Rows are points. Before rounding, the points of a table are all equally far from one centre. They may lie mostly on one side of it. Write the centre, to within rounding.
In the rows, 128 means zero.

Points, 9 rows:
[[137 104]
 [ 65  89]
 [ 50  97]
 [ 39 187]
 [152 131]
 [ 63  90]
 [118  90]
 [122  92]
 [153 158]]
Centre: [ 90 147]

Points:
[[ 95 119 113 144 129 116 115 172  55]
 [144  74 182  97  96 131  89 178  20]
 [120 113 137 125 115 110 130  49 123]
 [153  67 140 138  82 159  45 111  98]
 [157 100 111 123 196 107 131  81  88]
 [213  96 119  16  82 114  89 155  88]
 [112 113 217  44 139 119  48 126  79]
 [171 129 211 126 134 174  84 163  73]
 [165  37 152  90 104  70  83 163 123]
 [159 138 119 120 102  69 142 137  39]
 [212 147 160  79 132 162 114 119  26]
 [170  78  97  95 135 196  93 117  38]]
Centre: [150 109 143  80 126 128 103 131  93]

Points, 28 rows:
[[134 114 159  62 150 161 176  76 158 140 155 186  82  72 192 137 206 151
  144 177  95 133 138 126]
 [130 105 180  52 112 114 125 139 135 121 211 156  72 124 130 107 157 123
   84 106 104 164 127 126]
 [152  77 105  87 133 188 180  88 124 164 123 183  87 108 106 115 215 125
   61 178  97  84 151 110]
 [152 133 110 101  49 171  91 143 163 107 120 109  95 114  98 155 206 164
  108 131 102 185 153 129]
 [185 118 146  88  92 113 141 110 155 151 118 135  91 147 125 137 175 147
  113 102 106 208 161  68]
 [127  81 151 148 112 114  89 121 159 163 153 164 115 156 129 126 152 161
   73  99 100 194 143  95]
 [142 117 139 134 163 170  87  81 155  98 163 123 144  81  82 154 143 110
  133 145 124 163 100 109]
 [107 102 140 119 127 155 131  94 160 131 131  79 139 106 134 196 249 182
  110 128  60 138 155 127]
 [111 136 130  95 124 110 166 143 142 173 143 164 152 157 152  89 185 180
   63 159 119  84 143 157]
 [123 108 190  78  22  85 138  92 140 118 177 129 110 141 136 157 178 129
  109 169 100 143 169 131]
 [154 135 149 136  89 137 117  95 215 107 146 111  78 142 177 117 209 141
   66 112 151 154 151 153]
 [141 114 118 116  87 157 125  67 171 110 199 106 122 129  80 109 149 122
  156 152  39 129 212 127]
 [159 135 110  61  77 195 139  31 126 106 125 136  69 165 128 119 180 151
  111 197  77 134 150 150]
 [122  52 140 146 108 132 180  57 127 124 126 151 108 164 141 158 140 110
  104 174 119 165 144  95]
 [ 83 156 137  84  71 121 154  92 151  77 158 129  80  77 169 146 226 158
  105 177 105 111 156 126]
 [100 124  94 117 109 176 124  67 140  99 159  72  64  67 126 140 194 169
  115 121 110 102 160  88]
 [180 134 150  89 132 126 103  82 127 145 158 173  28 125 122 106 231 188
  112 182  76 105 121 133]
 [123 154 108  67 124 207 117  77 181 126 132 119  68 166 164 141 226 170
  160 147  98 123 167 137]
 [116 143 119 122 108 119 167  40 154  74 223 106  84 125 133 108 182 133
   84 154 109 132 101 150]
 [146 105 139 127  75 125 113 148 218 155 121 145  70  97 105  89 195 114
  125 155  56 129 120  73]
 [133 155 163  74  74 181 112  84 136  71 163 102  64  89 141 127 195 161
   81 189 102 110 114 136]
 [ 74 104 100 130 130  92 170 107 159 165 192 134 124 144 167 133 191 144
  116 160 102 104 203 103]
 [140 157 104  95 107 175 134  84 157 176 163 196 107 121 108  93 164 198
  171 161 118 156 129  87]
 [136 126 178 113 118  89 152  90 109 126 156 103  64 151 137 117 122 121
   87 147  99 161 182 120]
 [109 122 149 137 104 163 122  86  94 135 158 135 119 125  89 130 141 164
  158 149 146 172 190 101]
 [141 138 177 117  94 204  99 104 157 141 132 144 120 121 137 155 226 149
  158 195 110 179 115 143]
 [102  75 143 128 103 125 155  41 178  93 141 120 114 115  73 142 181 126
  101 116 155 136 197 116]
 [139 127 183 107 145 114 113  97 173 189 148 167 123 113  96  98 174 143
   43 171 108 173 149  94]]
Centre: [136 116 134 106 112 143 130  92 159 131 150 140 110 130 124 128 180 142
 112 147  98 116 137 120]

Points (30 x 24):
[[109  68  91 133 168 154 174 180 164 133 128  96 156 152  88 129 132 192
   71  99 134 107 117 182]
 [125  86 108 167 207  80 183 162 110  94  78 138 108 133 146 116 156 175
   89 107 176 172 106 150]
 [203 115 182 135 237 111 138 155  93 144 121 132 152  96 126 173 151 208
   78 146 132 138  47 176]
 [125 136 108 177 181 131 139 175 127 153 122  95 135 148  90 119 193 181
   70  97 128 133 118 142]
 [171 126 112 179 199 135 157 174 135 147 110 101 131 154 120 149 177 167
   61 154  68 173 117 135]
 [153 125 146 175 183 112 159 201 115  99 118  91 140  97 189 143 194 172
   51 120 139 126  83 150]
 [150 106 127 191 217 113 156 189 178 163  92  88 118 120 148 145 180 171
   39  77  99 138 113 200]
 [184  75 118 106 228 143 157 158 117 146 139 123 148 130 125 112 149 183
   81 176 146 187 114 125]
 [140  66  83 145 170 113 157 144 178 109  91 115 171 141 134 184 157 221
   24 123 144 117  97 168]
 [153  86 147 150 196  74 152 191 126 151  75  78 145  86 110 122 133 198
   23  66 101 124 107 155]
 [112  98 142 142 209 148 158 133 164 189  90 115 153  81 127 106 117 214
   53 113  44 134  93 146]
 [141 110 114 154 197 154 144 124 168 154 105  57  98 193 131 143 185 201
   30  88 125 141  97 160]
 [145  90 109 121 207 147 196 163 158 120  64  80 173 145 138 120 111 209
   78 124  91 171  94 138]
 [131  89  83 150 178 133 199 196 128 136 109 115  88  70 118 117 122 211
   34  91 116 153 110 179]
 [144 193 128 125 204  86 209 175 145 129  85 111 126 163 186 161 123 202
   73 131  88 127 111 161]
 [128 127 132 147 205 152 177 169 157 102 107 122 136 142  88  99 132 218
   83 115 114 170 128 171]
 [151 124  62 168 215 113 167 109 109 159  92 151 124 160 149 149 157 239
   41  96 127 147  96 185]
 [170  71 128 166 218 100 171 187 165 143 119 106 117 131 121 148 186 242
   37 112 112 140 135 160]
 [133  84 141 156 180 129 186 189 139  98  77  97 140 110 176 169 140 227
   59  79  85 128 130 104]
 [128  98 120 123 195 117 190 185 141 120  83  54 118 111 159 138 172 206
   44  95 107 107 147 161]
 [152  86 154 150 224 127 116 179 163 129 132 105 137 136 116 138 149 204
   52 106  53 196 139 179]
 [170  87 116 160 151 182 172 149 120 158 114 113  68 110 130 153 103 231
   44  97  81 197  88 116]
 [149 133  66 107 194  87 139 194  99 112 105  92 132 119 154 119 140 161
   57 112 120 126 117 125]
 [123  98 102 134 230 131 163 147 173 153 116  40  94 123 149 121 165 198
   50  67 121 126 137 127]
 [142  91  94 181 150 141 174 167 109 109 110  78 181 121 132 121 151 177
   38 119 138 125  95 154]
 [146  69 134 161 224 155 136 137 146 161  92 123 184 140 117 125 159 151
   90 109 117 137 114 109]
 [130  78 124 152 171 110 125 129  97 123 100 100 170 147 139 145 175 219
   63  85  77 109 153 148]
 [174 115 140 199 234 123 137 148 109 119 100  89 103 120 137 112 157 225
   63 125 132 137 104 120]
 [113  87  93 129 217 104 138 160 157 145  68 114 180 124 152 165 158 213
   62 123  96 108  87 115]
 [ 78  97 124 136 249 130 148 221 113 157 138 112 141 156 148 130 116 223
   77 113 102 130 108 171]]
Centre: [138 102 144 133 179 109 157 132 135 158 137 113 120 127 161 163 110 183
  69 107 126 151 100 157]
